Each row is a point. To make a cloud, some directions were put in groups of two or more. Within a group, all points are equally far from the middle, so they leave a hole (a ring in 2 directions, a hollow ball in 3). The other directions are filled evenly. Then the cloud was stretched, turned, moved and blurred a little. How many holes are there, and how many directions does each take, smallest first?

Cloud (20 x 3):
+0.16; -0.46; +0.35
+0.63; -0.12; +0.05
+0.11; +0.46; -0.08
+0.11; -0.21; -0.34
+0.14; +0.31; -0.41
-0.39; +0.12; -0.25
+0.15; -0.43; +0.38
-0.34; -0.22; -0.15
+0.12; -0.15; -0.37
+0.12; +0.13; +0.37
+0.62; +0.04; +0.15
-0.22; -0.03; +0.31
+0.50; +0.18; -0.23
+0.53; -0.34; +0.15
-0.03; -0.06; -0.42
+0.27; -0.33; -0.19
+0.62; +0.05; -0.05
+0.04; -0.41; +0.38
+0.35; -0.44; +0.04
+0.45; +0.03; +0.36
Holes: 1 (3)

Cloud (20 x 3):
-0.26; +0.27; -0.14
+0.39; +0.07; -0.28
+0.01; -0.29; +0.31
+0.26; +0.00; -0.51
-0.47; +0.06; +0.56
-0.19; +0.39; -0.06
-0.19; +0.33; -0.24
+0.04; -0.18; +0.45
+0.12; -0.12; -0.41
-0.30; +0.28; +0.02
-0.09; +0.07; -0.56
-0.22; -0.15; +0.82
-0.24; -0.05; -0.40
-0.09; -0.02; -0.54
-0.25; +0.23; -0.28
-0.01; +0.29; +0.46
-0.02; -0.23; +0.52
-0.05; -0.04; -0.53
-0.14; +0.40; +0.16
-0.07; +0.51; -0.19
Holes: 1 (2)

Cloud (26 x 4):
-0.02; +0.28; -0.14; +0.76
+0.04; -0.15; +0.26; -0.28
-0.31; -0.02; -0.18; -0.36
+0.18; +0.17; +0.23; +0.56
-0.62; -0.03; -0.26; +0.25
+0.46; +0.20; -0.45; -0.13
+0.49; +0.14; +0.17; +0.27
+0.10; +0.06; -0.34; +0.67
-0.33; -0.17; -0.06; +0.45
+0.64; +0.11; +0.04; +0.14
+0.48; -0.09; -0.38; -0.28
+0.29; +0.12; +0.29; +0.11
+0.01; -0.17; -0.12; -0.43
+0.67; -0.15; +0.00; +0.23
-0.11; +0.43; -0.50; +0.13
+0.44; +0.24; -0.18; -0.11
-0.18; +0.31; -0.08; +0.74
-0.26; -0.01; -0.56; +0.19
-0.04; -0.08; +0.14; -0.36
+0.02; -0.27; +0.09; +0.40
-0.10; -0.25; +0.35; +0.26
+0.31; +0.15; +0.20; -0.02
-0.37; -0.16; -0.01; +0.45
+0.26; +0.11; +0.30; +0.09
+0.35; -0.32; +0.13; +0.21
-0.03; +0.17; -0.69; +0.27
Holes: 2 (2, 2)

Cloud (52 x 6):
-0.26; +0.58; -0.30; +0.15; +0.22; +0.14
-0.22; +0.54; -0.21; +0.15; +0.26; +0.24
-0.21; -0.36; +0.04; -0.46; +0.17; +0.06
+0.34; -0.17; +0.20; -0.53; +0.03; +0.40
-0.03; +0.36; +0.07; +0.73; +0.03; -0.07
+0.31; -0.09; -0.34; -0.49; +0.36; -0.36
-0.34; -0.14; -0.06; +0.36; +0.06; +0.53
+0.40; -0.01; +0.49; -0.43; -0.08; +0.33
+0.17; +0.37; -0.10; -0.63; -0.11; -0.06
-0.18; +0.51; -0.17; +0.70; -0.09; -0.21
+0.28; +0.05; +0.09; +0.51; +0.36; -0.07
-0.54; +0.10; -0.06; +0.09; +0.06; +0.12
-0.37; +0.47; -0.18; +0.25; +0.17; +0.24
-0.14; +0.24; -0.11; -0.16; +0.48; -0.19
-0.41; +0.44; -0.20; +0.47; +0.10; +0.29
+0.45; -0.40; +0.05; -0.52; +0.12; -0.16
-0.50; +0.04; +0.04; +0.02; -0.35; +0.20
+0.43; -0.12; -0.18; +0.02; +0.20; -0.43
-0.41; +0.28; -0.21; +0.03; +0.31; -0.05
-0.31; -0.48; -0.24; -0.03; -0.14; +0.19
+0.01; -0.08; -0.59; -0.31; +0.18; -0.04
+0.19; -0.26; -0.18; -0.02; -0.10; -0.61
-0.24; +0.11; -0.62; +0.45; +0.29; +0.07
-0.18; +0.37; -0.43; +0.33; +0.30; +0.30
-0.02; -0.35; +0.07; -0.16; +0.46; +0.36
-0.03; -0.22; +0.40; -0.02; -0.32; -0.30
-0.10; -0.31; -0.02; +0.63; +0.29; -0.28
+0.12; +0.28; +0.15; -0.02; +0.38; -0.37
-0.30; +0.10; +0.08; +0.13; +0.00; +0.58
-0.04; +0.36; +0.14; +0.52; +0.05; -0.35
-0.27; -0.33; -0.06; +0.72; +0.17; +0.01
-0.22; +0.05; -0.23; +0.83; +0.16; +0.09
-0.31; +0.59; -0.51; +0.24; -0.15; -0.11
+0.13; +0.10; +0.55; -0.17; +0.13; +0.06
+0.24; -0.09; -0.02; -0.52; +0.00; +0.40
+0.20; +0.04; -0.18; +0.10; +0.27; -0.71
+0.25; -0.15; +0.27; -0.02; +0.52; +0.31
-0.48; -0.48; -0.18; +0.12; +0.08; +0.14
-0.52; -0.34; -0.16; +0.02; +0.13; +0.05
+0.29; +0.12; +0.40; -0.58; -0.15; +0.20
+0.41; -0.46; +0.38; -0.26; +0.08; +0.14
-0.07; +0.31; -0.37; -0.12; -0.28; +0.26
+0.15; +0.26; -0.24; +0.45; -0.20; -0.14
+0.10; -0.19; +0.00; +0.35; +0.45; -0.49
-0.23; -0.10; +0.14; +0.37; -0.39; +0.38
-0.20; +0.44; -0.35; +0.27; -0.42; -0.26
+0.23; +0.44; -0.14; -0.04; +0.45; +0.18
+0.23; -0.42; +0.33; -0.12; +0.47; +0.16
-0.17; +0.54; -0.49; +0.27; +0.11; +0.19
+0.41; -0.05; +0.37; -0.50; -0.04; +0.37
+0.27; +0.33; +0.19; +0.45; +0.23; -0.06
+0.51; +0.08; -0.07; -0.47; +0.13; +0.12
Holes: 3 (2, 2, 2)

Cloud (53 x 6):
+0.28; +0.26; +0.50; +0.22; +0.33; -0.30
+0.01; -0.57; -0.08; +0.22; +0.16; +0.69
+0.27; -0.28; +0.19; -0.49; +0.26; +0.16
-0.08; +0.43; -0.39; -0.07; -0.07; -0.26
-0.32; +0.44; -0.37; -0.23; +0.05; -0.11
-0.34; -0.55; -0.01; +0.14; -0.02; +0.32
+0.19; -0.06; +0.23; +0.52; +0.13; -0.31
-0.09; -0.17; -0.22; +0.34; +0.07; -0.55
-0.14; +0.38; -0.30; +0.49; -0.02; -0.35
+0.03; +0.41; -0.03; -0.23; -0.06; -0.64
+0.62; -0.13; +0.29; -0.39; +0.41; +0.32
+0.06; +0.05; +0.00; +0.30; -0.17; -0.52
+0.20; +0.40; +0.36; -0.51; +0.10; +0.16
+0.13; -0.10; +0.03; -0.17; +0.10; -0.42
-0.11; +0.54; +0.11; -0.28; +0.20; +0.01
+0.32; +0.02; -0.07; +0.09; -0.13; -0.28
-0.29; -0.06; -0.01; +0.31; -0.27; +0.06
-0.61; +0.24; +0.03; +0.03; +0.04; -0.14
+0.23; +0.10; +0.33; -0.41; +0.42; -0.24
+0.46; +0.26; +0.20; +0.35; +0.36; -0.08
+0.29; -0.51; +0.32; -0.14; +0.29; +0.59
-0.13; -0.28; +0.07; +0.10; +0.31; +0.60
-0.10; +0.18; -0.01; +0.37; +0.22; -0.75
+0.40; -0.14; +0.39; -0.29; +0.16; -0.12
-0.03; -0.11; -0.36; -0.02; +0.18; -0.39
+0.23; -0.24; +0.23; +0.17; +0.03; -0.25
+0.54; -0.17; +0.09; +0.40; +0.23; +0.13
+0.03; -0.48; +0.12; -0.03; +0.18; +0.80
-0.49; -0.16; -0.24; +0.36; +0.20; +0.22
-0.21; -0.15; +0.25; -0.29; +0.32; +0.40
-0.41; -0.01; -0.44; -0.41; +0.07; +0.10
-0.45; +0.23; -0.56; +0.26; -0.21; -0.28
-0.07; -0.16; -0.23; -0.53; +0.23; +0.42
+0.49; +0.00; +0.59; -0.01; +0.41; +0.04
+0.45; +0.00; +0.03; +0.08; -0.10; -0.05
+0.48; +0.46; +0.18; -0.40; +0.18; -0.07
+0.05; -0.48; -0.46; +0.05; +0.11; +0.32
-0.02; -0.09; +0.17; +0.00; -0.02; +0.60
+0.03; -0.37; +0.21; +0.10; +0.38; +0.50
-0.12; -0.20; -0.40; -0.29; -0.07; +0.53
+0.05; +0.51; -0.26; -0.20; +0.01; -0.27
+0.35; -0.03; +0.53; -0.20; +0.21; -0.21
-0.48; -0.41; -0.06; -0.08; -0.15; +0.22
-0.08; +0.08; -0.24; +0.41; +0.11; -0.71
-0.17; -0.51; -0.31; -0.18; -0.14; +0.54
-0.65; -0.29; -0.45; -0.03; -0.17; -0.06
-0.40; +0.26; -0.06; -0.43; -0.16; -0.22
+0.38; +0.24; +0.58; -0.12; +0.09; +0.07
+0.14; +0.17; -0.29; +0.52; +0.18; -0.50
-0.14; +0.01; -0.22; -0.25; +0.46; +0.11
+0.37; +0.47; +0.45; -0.35; +0.20; +0.08
-0.54; -0.09; -0.07; -0.33; +0.15; -0.08
-0.60; -0.23; -0.62; +0.35; +0.08; -0.06
Holes: 2 (2, 4)

Cloud (81 x 8):
+0.39; -0.52; +0.33; +0.15; +0.24; +0.42; -0.27; -0.18
-0.23; -0.09; +0.32; +0.27; +0.18; -0.05; +0.51; +0.21
-0.26; +0.27; -0.27; -0.08; +0.67; -0.22; -0.31; -0.11
+0.01; -0.40; +0.08; +0.17; +0.08; +0.34; -0.41; -0.59
+0.33; -0.42; +0.57; -0.10; -0.27; +0.46; -0.02; -0.04
+0.35; +0.44; -0.03; -0.07; -0.26; +0.01; +0.30; +0.24
-0.10; -0.02; -0.11; +0.56; +0.03; -0.04; +0.14; -0.43
-0.38; +0.21; -0.03; -0.14; +0.16; -0.25; +0.25; +0.46
-0.10; -0.64; +0.22; +0.18; -0.12; -0.20; -0.24; -0.03
+0.17; +0.65; -0.17; +0.31; -0.09; +0.08; +0.15; -0.18
-0.07; +0.52; +0.33; -0.39; +0.07; -0.01; -0.07; -0.36
+0.26; -0.07; +0.58; +0.05; +0.27; +0.00; +0.18; -0.47
-0.14; +0.19; -0.25; +0.07; -0.17; +0.21; -0.28; +0.62
-0.21; +0.27; -0.02; -0.36; +0.28; +0.22; +0.50; -0.14
+0.05; +0.52; -0.20; -0.14; +0.23; +0.45; +0.15; +0.22
+0.09; -0.01; +0.44; -0.30; +0.05; +0.45; -0.24; +0.51
+0.02; +0.76; -0.29; -0.02; +0.35; +0.12; +0.09; +0.03
-0.20; -0.04; -0.57; -0.30; -0.07; +0.06; -0.47; +0.07
+0.06; -0.35; -0.06; +0.52; +0.04; -0.16; -0.47; +0.44
-0.23; -0.08; +0.05; +0.21; -0.17; +0.17; -0.32; -0.32
-0.31; -0.15; -0.31; +0.16; +0.10; +0.46; -0.12; -0.41
-0.20; -0.11; -0.32; +0.05; -0.10; -0.36; -0.04; +0.48
-0.09; +0.44; +0.28; +0.31; +0.22; -0.01; +0.26; -0.34
-0.12; +0.43; -0.30; -0.22; +0.41; +0.22; +0.26; -0.68
+0.08; -0.38; +0.54; +0.33; -0.11; +0.12; -0.18; +0.58
+0.55; +0.32; -0.37; +0.05; -0.28; +0.24; -0.24; -0.58
-0.42; -0.64; +0.17; +0.28; +0.49; +0.21; -0.01; +0.34
+0.48; +0.28; -0.25; -0.01; -0.06; -0.03; -0.17; -0.81
+0.44; +0.21; -0.34; +0.08; -0.26; +0.32; -0.12; -0.72
+0.49; +0.02; +0.16; +0.17; +0.38; +0.30; -0.11; -0.31
+0.46; +0.25; +0.21; +0.29; -0.01; -0.36; +0.11; +0.03
-0.05; +0.50; +0.20; +0.01; +0.11; -0.36; -0.46; +0.08
-0.05; +0.05; -0.25; -0.42; +0.29; +0.30; -0.23; +0.36
+0.52; -0.32; +0.32; -0.13; -0.27; +0.63; -0.12; +0.08
+0.01; -0.09; +0.16; -0.28; -0.01; +0.51; -0.22; -0.76
-0.42; +0.38; -0.57; -0.18; +0.37; -0.04; -0.22; +0.20
-0.26; +0.28; +0.29; -0.30; +0.40; +0.29; -0.38; +0.11
+0.40; +0.19; +0.15; -0.09; +0.18; +0.46; -0.47; -0.28
-0.33; -0.65; +0.25; -0.20; +0.35; +0.34; +0.05; -0.01
-0.28; -0.24; -0.05; +0.57; +0.32; +0.16; -0.13; +0.03
-0.05; -0.41; -0.17; -0.36; -0.19; +0.03; -0.41; +0.08
-0.12; -0.46; +0.35; -0.11; +0.49; -0.07; -0.37; -0.36
-0.09; -0.08; +0.03; +0.37; +0.65; +0.25; -0.04; +0.07
+0.01; +0.46; -0.52; +0.14; -0.18; +0.05; -0.24; +0.34
+0.45; +0.02; +0.29; +0.27; -0.01; -0.18; -0.32; +0.62
-0.32; -0.42; +0.28; +0.09; +0.71; +0.05; -0.35; +0.10
-0.45; -0.26; -0.13; +0.00; -0.08; -0.20; +0.09; +0.28
-0.10; +0.15; -0.39; -0.24; -0.27; -0.07; -0.16; -0.55
+0.30; -0.14; +0.52; +0.01; -0.19; +0.48; -0.03; +0.43
+0.08; +0.00; +0.35; +0.33; +0.56; +0.27; +0.22; -0.10
-0.07; +0.13; +0.18; +0.11; -0.04; +0.41; +0.45; +0.33
-0.11; +0.26; -0.24; +0.00; -0.06; +0.02; -0.15; +0.80
+0.25; +0.38; +0.14; +0.31; +0.33; -0.35; +0.19; +0.14
+0.09; -0.10; -0.24; -0.02; +0.49; -0.10; +0.09; +0.16
-0.23; +0.24; +0.13; +0.31; +0.28; -0.58; -0.04; +0.04
-0.59; -0.22; -0.17; -0.31; +0.28; +0.39; -0.23; +0.00
+0.16; -0.55; +0.44; -0.26; +0.20; +0.16; -0.45; +0.18
+0.22; -0.39; +0.63; -0.03; -0.15; -0.07; -0.13; -0.12
+0.19; -0.09; -0.17; +0.15; +0.40; +0.40; -0.28; -0.39
-0.14; +0.46; -0.19; -0.15; -0.22; -0.25; +0.05; +0.26
+0.57; -0.18; -0.01; +0.27; -0.19; -0.25; -0.51; +0.21
+0.37; -0.38; +0.07; +0.58; -0.21; +0.14; -0.03; -0.10
-0.34; -0.01; -0.12; -0.51; +0.19; +0.21; -0.14; -0.57
-0.46; -0.43; +0.25; +0.00; +0.64; -0.13; -0.13; +0.35
+0.24; -0.45; +0.05; -0.23; -0.28; +0.69; -0.26; -0.07
-0.22; +0.00; -0.33; -0.21; +0.36; +0.15; -0.59; -0.16
+0.24; -0.26; -0.02; -0.25; -0.29; +0.71; -0.31; -0.21
+0.15; -0.13; -0.42; +0.36; +0.33; +0.19; -0.07; -0.39
-0.26; -0.20; +0.57; +0.32; +0.54; +0.11; +0.25; +0.06
-0.11; +0.18; -0.23; +0.03; -0.04; +0.02; -0.13; +0.85
+0.03; -0.33; -0.08; +0.20; -0.33; +0.01; +0.30; -0.09
-0.01; -0.08; -0.10; +0.41; +0.61; +0.19; +0.21; -0.06
+0.20; -0.39; +0.80; +0.01; +0.17; +0.21; -0.01; -0.20
+0.55; +0.23; -0.01; -0.26; -0.10; +0.37; +0.21; -0.01
+0.36; +0.47; +0.14; +0.36; -0.08; +0.00; +0.10; -0.41
+0.10; -0.70; +0.08; -0.01; -0.07; +0.52; +0.07; -0.21
-0.01; -0.45; +0.24; -0.14; +0.26; +0.40; +0.34; -0.28
+0.05; -0.32; +0.07; +0.22; +0.48; +0.42; -0.16; -0.39
-0.28; -0.07; +0.51; +0.24; +0.60; -0.06; -0.30; +0.33
+0.18; -0.01; +0.26; -0.14; -0.03; +0.47; -0.20; -0.81
+0.12; -0.45; +0.36; +0.06; +0.11; +0.04; -0.21; -0.71
Holes: 3 (2, 3, 3)
